Rows are points. A path goes straight from each point to the next, and from the last back to the first. The post is the endless flat space through its rows: a point in 2 columns, a line in 3, a plane in 4, and so on, so that a path can go around it. How many times does the path go around the post? Going back the other way cancels.

Post (2 x 3)
4  35  -26
32  -21  34
Path (15 x 3)
13  39  56
4  12  21
-10  -5  -3
-34  3  51
3  55  15
52  19  31
83  16  55
2  24  31
-4  15  27
53  -34  84
32  62  -27
48  -23  -17
36  -60  -19
82  -52  -7
44  6  14
Times around: 0

Post (7 x 8)
-17  -38  22  -30  -22  48  -15  26
-2  2  22  -22  16  -92  -54  10
-32  -15  -11  38  -121  37  12  -6
-23  -27  34  12  5  28  16  -65
-33  -33  3  2  63  25  3  6
-8  5  7  -61  74  -21  8  9
-16  -27  -26  -39  27  16  -32  2
Path (10 x 8)
-37  3  -14  -9  -18  -11  9  -27
-44  -65  26  -5  -41  -31  -30  0
4  -38  13  -12  -33  -65  -14  -12
-15  -47  15  41  -12  10  23  18
-29  -55  7  -4  15  13  -23  19
-33  -38  6  -39  46  -1  -30  24
-76  7  13  -25  98  4  -7  12
-33  5  8  19  -32  19  -2  15
-18  11  -5  4  39  -24  -13  14
-39  -11  -13  31  -37  -10  -32  -18
Times around: 0

Post (11 x 12)
-1  -18  -14  12  -29  6  43  -26  -50  26  -95  67
-50  -5  -8  29  -70  -21  38  12  19  55  28  18
5  -13  -40  -18  -21  3  58  -4  80  49  60  15
65  -11  -35  5  -2  -5  -23  76  -13  -78  15  67
6  7  -50  -3  -45  -91  34  92  46  -8  37  68
-1  12  -27  -41  -24  44  55  -1  -55  40  14  -52
23  -14  0  -10  -46  10  21  -105  -26  -37  10  -94
47  -12  -6  58  54  -36  -10  -45  -48  -24  60  -35
42  48  -53  102  54  -24  -11  -10  62  -3  -9  14
36  18  -41  -12  19  -24  -52  25  40  -9  -18  42
81  10  20  45  70  -10  -22  -17  39  -29  2  -43
Path (13 x 12)
-23  8  -74  37  -4  8  43  2  4  -18  -4  45
-20  47  -60  32  -74  -32  -4  59  8  -54  -5  57
11  -32  -32  6  7  36  37  17  -6  -14  -37  54
17  -40  -27  -22  -9  -49  -30  13  -60  26  -35  23
62  33  -30  67  -18  -11  36  1  -5  -30  -1  -19
46  8  -105  70  -21  -30  -7  -31  -2  11  -20  11
7  -25  -3  -18  9  -80  -19  1  -31  15  1  -44
35  -20  -40  18  -43  -89  21  52  -1  32  26  22
25  14  -1  -54  -15  -18  7  -4  20  46  53  20
-3  28  -31  23  3  12  6  27  43  28  39  42
34  52  -45  -6  -36  27  21  -4  -40  19  -18  -21
-5  -12  -39  35  -48  -53  21  26  -34  49  26  -17
-5  -63  13  31  -1  -33  3  1  9  -5  19  -39
Times around: 0

Post (17 x 18)
-18  -16  52  24  -41  9  -121  -21  28  -3  31  -58  1  29  43  -60  -13  49
1  31  8  -10  -36  40  -3  -43  -8  -56  78  43  -12  -69  -8  -51  -22  -41
-20  -13  49  -16  20  33  -1  -8  15  -39  17  -51  39  -30  37  -62  -6  46
32  -24  8  43  -49  6  9  80  -14  45  1  -71  21  18  24  -26  -1  -53
-18  -4  76  -52  -10  -1  -14  35  -6  -42  15  -32  -50  7  7  -31  22  -31
-29  17  6  -3  -4  28  -25  -26  -30  27  15  26  -18  28  -15  -26  -30  -13
-33  -11  7  -30  46  58  52  -26  -40  -52  65  -32  -20  54  -14  20  -21  -83
-28  38  -18  -13  -28  51  -27  6  33  -2  59  40  -12  0  2  9  -3  -5
15  -14  -43  0  57  1  3  104  29  15  -23  18  -39  -21  -93  -18  -18  -31
-14  -16  4  -64  34  -13  -54  -9  19  -41  56  52  -12  2  23  -45  6  -51
36  -30  -40  21  -25  -20  9  37  -10  21  51  0  -40  24  3  -4  -5  -11
-11  -24  7  86  2  66  29  50  -33  -11  11  39  -46  -15  3  26  -13  -57
-17  1  60  10  23  14  27  37  -9  7  36  -33  2  13  13  62  -21  -57
-12  -57  -4  29  9  16  6  -3  68  -35  -17  10  46  -9  -16  -35  -32  4
3  -8  2  4  29  -6  34  -6  29  19  47  -47  -49  1  -21  -28  52  -24
29  -54  -24  15  -14  28  23  -34  -52  -9  32  -54  20  -5  -35  -8  41  -37
-24  11  -11  -39  18  18  -27  -14  14  11  -8  -47  -60  7  2  8  -15  -19
Path (21 x 18)
17  -53  4  -12  15  68  36  48  -28  1  51  -20  -8  -26  -2  7  35  -21
-41  -14  3  3  -13  28  -43  15  -3  -11  65  -9  -11  17  -4  4  -30  -39
-31  16  -1  3  -52  29  -25  5  47  -46  39  0  -16  17  -5  -73  -9  5
-19  33  0  -6  14  76  29  27  -40  -22  -2  6  -36  4  -38  18  35  -45
-1  -15  10  -30  21  8  -23  17  12  -14  5  16  -36  -2  -6  7  -21  1
9  -7  10  -22  17  14  20  18  -10  57  9  -60  -74  -9  8  -33  11  -24
-4  -25  -17  30  -10  0  11  18  -22  4  36  -19  -36  -32  10  -3  -3  0
-53  2  -15  -26  0  16  -5  31  5  -34  -20  -25  -15  -7  60  31  15  -26
1  10  43  -5  25  -16  -4  -14  -6  -4  12  -25  -12  58  -15  3  13  -23
3  0  57  -29  22  75  -17  19  -11  -24  31  -35  8  30  -45  -37  1  -45
-8  -48  -16  3  -15  43  -38  21  -37  -9  23  32  -24  3  -51  -24  7  -18
-51  -2  0  -21  21  22  30  14  -8  14  -22  -49  -23  -1  -43  -35  -25  -22
-21  1  8  -34  -17  6  48  32  -7  -49  34  -44  -34  34  31  -18  5  -41
26  3  5  -7  -19  27  -7  -10  -17  -47  22  1  -66  27  -3  15  -3  -82
-6  4  -33  13  8  43  -22  24  -20  -8  58  0  -21  55  -21  6  29  -1
-21  -27  -38  -7  -29  31  -7  15  27  -39  -9  -29  -31  -16  -22  -18  11  -63
-31  9  34  7  -47  55  -33  -11  -19  -47  49  75  -82  -75  22  2  -33  -8
-1  -17  17  11  -4  42  -25  -12  10  2  55  14  15  27  10  -70  -17  22
20  21  6  -22  -27  6  -20  2  12  2  13  -38  -55  -24  12  -47  -15  -18
-4  50  -2  31  52  18  -6  -27  -33  52  78  1  -2  43  9  -34  7  28
80  -51  -4  3  18  9  13  60  -31  -9  46  23  -7  -37  -25  -5  -4  -16
Times around: 2

Post (17 x 18)
-1  -6  4  35  58  0  -73  28  34  2  27  23  64  -24  45  6  12  18
50  -33  6  8  73  -23  39  6  -55  -80  -2  -57  71  -73  -67  55  23  -53
-4  13  -1  -29  -43  -81  40  13  -79  4  21  1  5  -61  41  -79  -60  -70
-4  -56  37  7  -17  9  1  23  -66  -20  -12  20  -22  -59  -48  -56  -31  -87
1  3  -16  -8  -61  -30  19  52  -3  24  -34  -23  -17  -4  -69  61  -31  -63
-21  -4  -64  -19  66  12  46  -19  19  27  67  50  15  -48  20  30  66  -17
-1  22  73  -3  36  21  47  -31  -46  15  -42  39  13  46  -59  38  -52  -53
-11  20  -49  42  5  56  27  57  -28  47  -20  19  -5  -18  -3  -25  -52  32
-36  33  89  23  -4  -22  -20  -7  32  21  31  60  -7  -27  22  -78  10  36
22  -3  -27  -7  24  38  -43  -55  -4  43  -29  26  15  10  -47  -23  3  59
-23  14  17  -51  7  -48  -1  40  -50  -59  41  72  -18  -49  40  -14  93  44
34  10  -21  -53  34  -28  63  34  -54  40  -7  -56  -9  68  -28  14  62  -55
-4  -21  -14  37  -73  91  21  -70  32  6  -1  69  44  -25  10  -77  -59  -29
36  -15  -31  -5  33  -42  39  -39  -30  -67  11  33  -42  42  -40  -52  37  3
-16  -17  45  -57  94  61  -28  -31  -27  -26  43  -12  -41  -56  45  27  3  0
-20  -33  57  -96  81  -30  18  -46  21  -38  -15  8  26  -28  27  -48  6  -44
-23  -17  -17  79  -53  2  27  -26  -3  18  -56  23  -37  -10  -16  4  36  -31
Path (13 x 18)
15  19  52  -29  27  35  -2  27  -22  41  -6  13  18  4  1  24  -24  11
50  46  -2  -53  18  -1  10  -16  -17  -8  12  -7  -57  60  -14  -29  -84  -57
-36  8  -15  4  66  -58  7  10  -29  -35  -60  26  -13  -10  1  -7  8  -38
-21  10  32  -18  -5  -17  -38  -3  -3  -9  10  -5  19  -27  33  13  -5  12
-21  -66  34  -65  -60  -2  12  34  -69  29  22  34  -2  -38  -59  -50  56  -54
-18  13  56  3  19  26  -7  -52  -15  -22  37  12  -49  7  10  -63  -48  -26
-4  28  14  1  -22  12  8  41  -19  14  -11  -1  15  -3  -27  -22  46  -52
47  21  62  66  39  -19  33  -21  7  5  -47  -18  16  -33  -28  -11  -25  -58
53  12  -3  -17  18  3  15  4  -13  40  12  -6  -4  -41  -46  60  -40  -24
27  -16  -5  31  12  32  17  45  -40  -41  9  56  19  -29  -38  -7  29  -28
-13  17  25  -27  24  -55  -18  -1  -66  21  20  -47  25  -25  -15  -53  42  -79
-38  -37  -59  65  -18  -57  15  -25  -48  10  -24  -13  -36  -37  -63  -21  38  -5
23  -45  -2  39  19  46  41  9  -43  46  2  40  31  30  -59  22  -16  -23
Times around: 1

Post (17 x 18)
-74  5  -14  -46  -6  -6  34  -32  -44  -26  37  -34  -16  22  4  51  -7  12
-58  -30  2  -68  6  25  -5  -2  26  -28  46  33  -37  -18  19  51  -2  -14
34  -8  -19  83  -8  -23  -20  58  16  49  -27  17  4  -5  15  -20  -11  39
37  3  -4  -65  5  -54  57  -13  11  55  -29  -59  -1  11  26  -29  -20  -6
-23  60  90  47  -18  -51  64  72  41  2  -25  -17  17  23  -23  -50  -24  9
53  10  3  -18  43  -30  -41  51  12  -9  48  10  34  -17  13  -7  40  29
14  -9  61  -8  20  -39  -7  -42  1  -30  -8  -39  50  -32  -22  -16  -49  -32
3  -29  36  -48  -92  13  13  24  -48  22  -34  -32  -28  56  -52  67  0  92
2  -29  20  18  -16  27  8  22  16  -45  95  -7  10  -4  36  36  23  -75
-8  -38  19  -35  -20  16  64  -8  -8  -12  -25  -28  17  44  1  99  -51  30
8  -25  65  51  -11  -3  23  -28  -33  23  -48  21  15  -20  -36  -20  23  66
54  18  -51  -14  31  -31  -25  -34  58  33  3  17  35  -34  -44  32  -7  -24
-32  -25  -75  -24  -11  -2  -40  29  69  -26  -16  -38  33  15  48  74  56  7
57  9  0  -66  36  24  -8  43  -30  33  -5  -65  63  6  28  -23  2  -29
7  10  -31  -31  -80  15  -4  -53  -41  52  -29  52  -2  33  52  23  -38  76
-8  -1  -43  2  -29  -40  -7  21  -13  -4  7  85  -24  -3  61  13  11  -30
22  50  6  -10  -10  -9  -9  66  17  20  32  22  -10  -98  14  13  -9  30
Path (17 x 18)
33  10  -13  20  -74  -33  17  -2  -10  23  -18  29  -63  6  15  5  35  -22
3  23  -2  0  -60  -1  -49  3  44  24  21  -68  3  -44  59  28  -8  -12
61  -42  30  -27  -57  -6  60  31  -14  55  27  -42  2  27  10  57  21  -23
0  -32  4  -6  70  7  106  17  -29  -12  -1  56  41  -3  -5  56  -24  -56
-13  10  13  -28  -13  -50  10  39  19  -52  9  -12  -8  -14  13  1  -24  -19
21  54  15  -8  27  34  -23  19  -4  -43  16  -29  52  -14  14  -22  -20  -1
-13  38  -29  -16  -23  6  -16  -10  46  16  -18  22  14  -25  -25  8  2  -24
-37  52  -18  -15  -23  -17  -22  -2  -28  -34  -21  20  -28  -3  22  71  -84  -22
49  22  3  -39  9  6  23  -25  -10  55  24  13  -28  -70  121  24  -55  -27
26  10  28  -54  49  -20  -3  42  -6  -33  22  -15  -3  7  48  40  -55  -7
-21  34  20  25  17  -8  -49  11  -17  33  -30  -15  55  -21  61  -27  32  85
19  -9  10  -23  37  -28  74  30  -23  54  11  -3  27  -67  -15  41  -31  -18
45  20  -7  5  -10  -22  18  2  -21  -17  3  61  73  -36  51  27  -15  52
52  4  -44  -35  -61  -11  63  73  7  25  20  -83  9  81  54  48  30  32
17  -19  -40  49  -63  -8  69  -40  -32  24  -82  -62  -15  33  -2  -10  23  -27
-8  -8  17  9  -24  -3  16  13  6  -14  -27  28  34  -30  61  -38  -36  46
-105  53  -76  -15  -36  -9  7  25  37  8  8  -49  -46  -63  62  -38  -17  -45
Times around: 2

Post (17 x 18)
12  36  -59  -24  11  42  69  -7  -4  -35  38  9  -17  -26  86  26  18  -51
-41  -2  -10  18  39  -10  -23  4  -15  26  29  -6  -13  77  -4  18  11  -49
12  3  -1  -12  22  -31  -121  -13  -35  5  30  -1  -22  0  -36  -37  22  6
-14  -28  -12  -4  22  51  -27  -15  -4  -6  0  -8  21  -22  -7  -29  -15  0
22  10  -70  24  19  5  -49  -42  5  23  7  -31  13  -13  5  0  33  -31
-12  21  71  7  1  13  -45  1  -52  47  13  -14  -6  17  18  -100  24  29
6  -6  -9  7  10  7  -15  -9  18  18  13  -11  16  70  21  14  -28  -34
21  -40  -31  11  58  -19  9  -6  2  -11  -30  -34  19  -6  21  -9  22  -19
-30  -39  46  2  18  21  -38  -41  -11  12  28  -10  0  -24  10  3  2  57
-12  -1  16  -29  -2  17  -73  42  -36  44  -55  -7  -47  -65  -6  3  -48  38
15  7  47  29  13  -9  -28  2  -22  -41  -18  -13  -6  -22  -16  27  27  -36
-12  -17  21  3  22  3  -32  -1  -4  3  -8  31  41  -33  8  17  -4  46
-22  -19  -11  -26  -7  4  -28  1  4  46  14  -32  -23  90  -54  33  49  17
2  -29  -51  24  -9  42  -26  5  -10  19  19  -13  -40  82  3  32  39  12
-24  -18  11  30  -2  -29  -42  -19  14  -25  -9  9  3  -3  -14  -26  16  -37
22  -5  -19  50  30  -8  1  30  -6  -17  30  -14  -1  -17  -3  26  -20  12
-12  -42  -21  -12  -5  -25  -6  4  -15  -7  -13  -43  52  12  21  19  -6  -15
Path (30 x 18)
-55  36  -5  43  14  1  -48  -30  -26  -2  8  -1  -57  -8  -4  -30  63  -29
3  -7  18  -19  33  11  -35  -18  -9  12  29  -87  -9  26  -13  65  5  -12
-32  -26  0  31  42  -9  -15  -20  -45  -24  26  -45  -69  -47  38  34  86  37
-27  -19  -19  -33  9  46  -10  19  -24  -28  -32  -5  47  10  -40  30  -43  -9
5  38  21  -5  36  -2  -26  -49  -28  35  17  39  -18  -1  12  -8  49  24
37  -4  -45  -11  39  -3  0  57  -36  7  45  -20  34  21  -35  -36  -1  2
44  22  -27  67  19  40  -22  33  20  15  32  -39  40  34  -15  -19  -38  -75
-64  -36  21  -18  46  -17  -52  -19  -16  21  16  -63  16  10  12  2  -2  -20
-39  -43  -31  -23  73  36  -31  -41  -20  10  -8  -23  3  22  78  -13  -14  11
1  18  -16  48  36  42  -20  -33  -30  -4  -3  31  17  33  30  -2  -8  4
42  -48  3  17  71  -30  -19  15  -60  -27  -52  -30  49  -30  29  -22  -13  -33
-44  -18  43  -3  -16  2  -70  -27  -9  21  38  31  24  -28  -20  38  -14  17
-21  -37  -28  -11  26  32  -33  18  1  48  -9  -21  -11  27  29  6  54  5
-11  66  -34  29  40  -24  -32  30  21  3  51  -11  -5  24  -19  -7  10  -36
-13  14  -28  -22  4  11  -53  1  -1  0  0  10  8  5  -12  20  -36  -16
21  47  20  8  -43  44  -81  -2  -76  54  -21  3  -32  17  -9  4  7  55
-1  -29  -44  -6  25  -25  3  -13  15  -15  44  5  26  -6  -43  42  -28  -44
-30  -55  32  -33  1  36  -6  26  -18  20  22  -31  -12  43  -32  -52  49  13
-5  -62  10  7  8  -53  -46  -12  -3  -52  0  -14  16  -14  6  -70  52  -9
34  -17  25  -63  -33  -36  -47  -11  -11  50  18  -22  11  5  24  13  39  20
24  -4  42  2  46  -24  17  -29  0  29  11  -59  55  -9  51  42  4  -40
21  -36  8  21  49  -17  -107  -29  22  63  1  -59  -23  16  6  7  27  6
29  -13  0  40  -16  -17  -14  27  30  -50  -5  15  43  -44  -6  -40  4  -30
-9  14  31  -27  14  70  -56  -4  1  16  -47  10  0  -41  49  8  12  -26
-16  -8  38  -53  47  21  -45  22  -47  -17  -17  -71  -48  -20  -24  33  -48  7
13  -22  -79  -33  33  -29  -31  3  -12  -5  5  -19  10  46  -27  -2  -4  24
27  -8  -89  -47  -1  30  -11  -33  -36  44  4  -9  -50  -26  28  48  30  28
24  43  109  30  78  -22  -32  -2  -39  35  -10  64  36  -48  0  15  56  15
-24  -12  25  -34  -29  31  -94  -38  5  36  20  -26  12  -32  -5  3  -34  17
-28  -7  -22  69  -6  -3  -57  -21  -7  19  54  -12  -90  15  -3  -16  75  26
Times around: 4

Post (17 x 18)
34  4  -3  -2  2  3  2  13  53  19  15  19  21  3  9  -54  -3  -11
15  41  -12  -18  -12  2  -39  7  -42  29  4  -6  41  19  23  23  24  -42
7  -48  28  56  35  39  -41  -6  26  42  36  10  49  12  -26  -18  -9  -17
-6  25  -3  -35  -24  -8  9  -43  -7  -11  7  -45  15  -50  25  24  -2  53
5  11  6  -19  -2  -61  2  -9  -42  -28  -25  19  27  -21  22  49  -3  -36
11  8  -53  17  10  30  -4  -5  -12  -36  -7  13  -19  28  -21  -10  -22  -55
12  -72  -28  13  28  10  7  -4  -5  42  -2  31  18  33  24  -46  -26  -30
-15  -40  -8  -50  -74  -1  16  -23  14  -16  33  -8  44  -59  -3  22  21  65
-46  -9  17  -24  -51  -24  10  2  14  -25  41  -50  16  -58  27  32  39  54
-80  10  21  -32  -51  -4  37  -21  6  1  41  -10  39  -22  -20  -16  7  25
4  22  -29  -8  -28  -36  -41  38  -27  7  5  -13  30  -12  10  23  -45  -40
-25  -42  -12  -28  18  -2  -15  16  28  40  13  22  22  23  -34  -20  16  43
25  -7  -7  1  -5  35  12  9  -16  -30  6  -6  2  67  6  6  -59  -25
-47  1  24  16  -53  -12  -9  -20  -17  1  -31  2  10  -4  33  48  -4  9
-38  28  13  -11  -35  19  47  11  -8  -34  28  -18  59  -77  8  41  15  78
27  -13  -25  9  0  -17  9  29  -18  -1  -40  -25  33  21  -19  31  -38  -87
7  -25  -10  8  -46  -3  43  -10  -17  35  35  -16  -23  -10  -4  3  -1  63
Path (29 x 18)
31  14  -10  -37  -23  52  51  -2  -1  -6  22  23  10  -9  -4  -18  -12  3
36  46  19  -6  -40  -40  8  4  -1  40  13  17  38  -22  58  1  -21  -11
1  -54  -2  89  -49  6  5  36  40  -26  -10  -37  52  -90  66  45  -5  -13
-1  35  34  1  -64  -17  -3  -36  -37  -10  10  -28  41  0  79  2  75  -29
-9  43  34  42  -44  -4  23  -3  -27  -15  -15  14  -4  5  17  -19  -21  -41
41  21  -33  -61  -26  -6  2  10  10  27  -48  22  8  31  26  -23  -33  -5
-72  -6  -54  11  0  39  34  -5  -17  39  -41  23  -4  16  2  -3  -27  -45
29  44  -46  -3  37  -57  -1  -5  -17  -23  29  -4  11  -44  3  26  -35  -7
-64  -29  -44  -7  -10  -13  36  -6  -67  -2  27  -1  24  11  -38  22  -2  62
-38  -12  14  -28  -33  17  7  12  17  -65  50  -58  95  -59  -39  35  -4  28
-6  19  23  0  -40  -8  -57  -57  -52  4  -10  29  27  -21  46  31  4  3
-45  11  38  -25  -24  -32  55  90  -41  -10  47  -4  57  -11  2  29  -3  -55
-14  -76  -8  -1  -36  34  51  40  32  -23  46  6  99  -78  -25  23  -31  51
81  18  -64  -82  39  -82  -36  -15  5  43  45  -57  -8  -51  17  -7  15  55
51  -30  -7  -27  -17  -97  27  -12  -35  -29  -52  49  68  -80  25  58  -23  16
-34  70  54  11  42  12  5  29  -23  -3  -7  -6  67  0  44  -39  7  -34
27  -20  -8  29  4  0  63  68  -9  -28  -3  -6  26  -27  16  6  -64  -1
-15  -25  -46  -89  -85  -5  89  15  -64  7  8  -15  9  66  16  -20  -73  -30
-77  1  16  13  1  -16  101  1  -6  -36  4  45  48  -45  23  40  -20  -9
47  1  -2  -64  -22  -57  -36  20  37  25  26  -26  121  -51  13  35  0  43
-9  -34  -10  4  -8  3  35  41  -15  -7  44  -52  18  20  19  22  37  96
-20  -117  -7  -29  -28  1  39  18  -46  41  -8  -32  53  37  -19  -33  -46  -29
7  62  7  -17  -25  -50  13  11  -18  39  -19  4  14  -34  2  -21  22  -21
26  -87  31  30  -4  -4  29  -30  31  -51  -21  68  13  -3  23  -3  -38  -42
-71  57  -57  -99  -59  -41  20  69  -31  31  49  5  62  -8  -32  -6  8  -16
-5  -28  -22  -11  -19  14  -71  3  52  20  43  26  50  26  -12  6  61  -4
74  31  -2  87  -18  61  73  -59  -43  -85  -20  18  92  -94  24  34  -28  -74
-2  -25  5  25  9  15  7  0  -23  51  -36  5  -31  96  17  -36  -54  -4
10  8  -57  -40  -63  5  10  3  -16  -4  23  -32  25  -54  -3  -13  -52  -11
Times around: 5
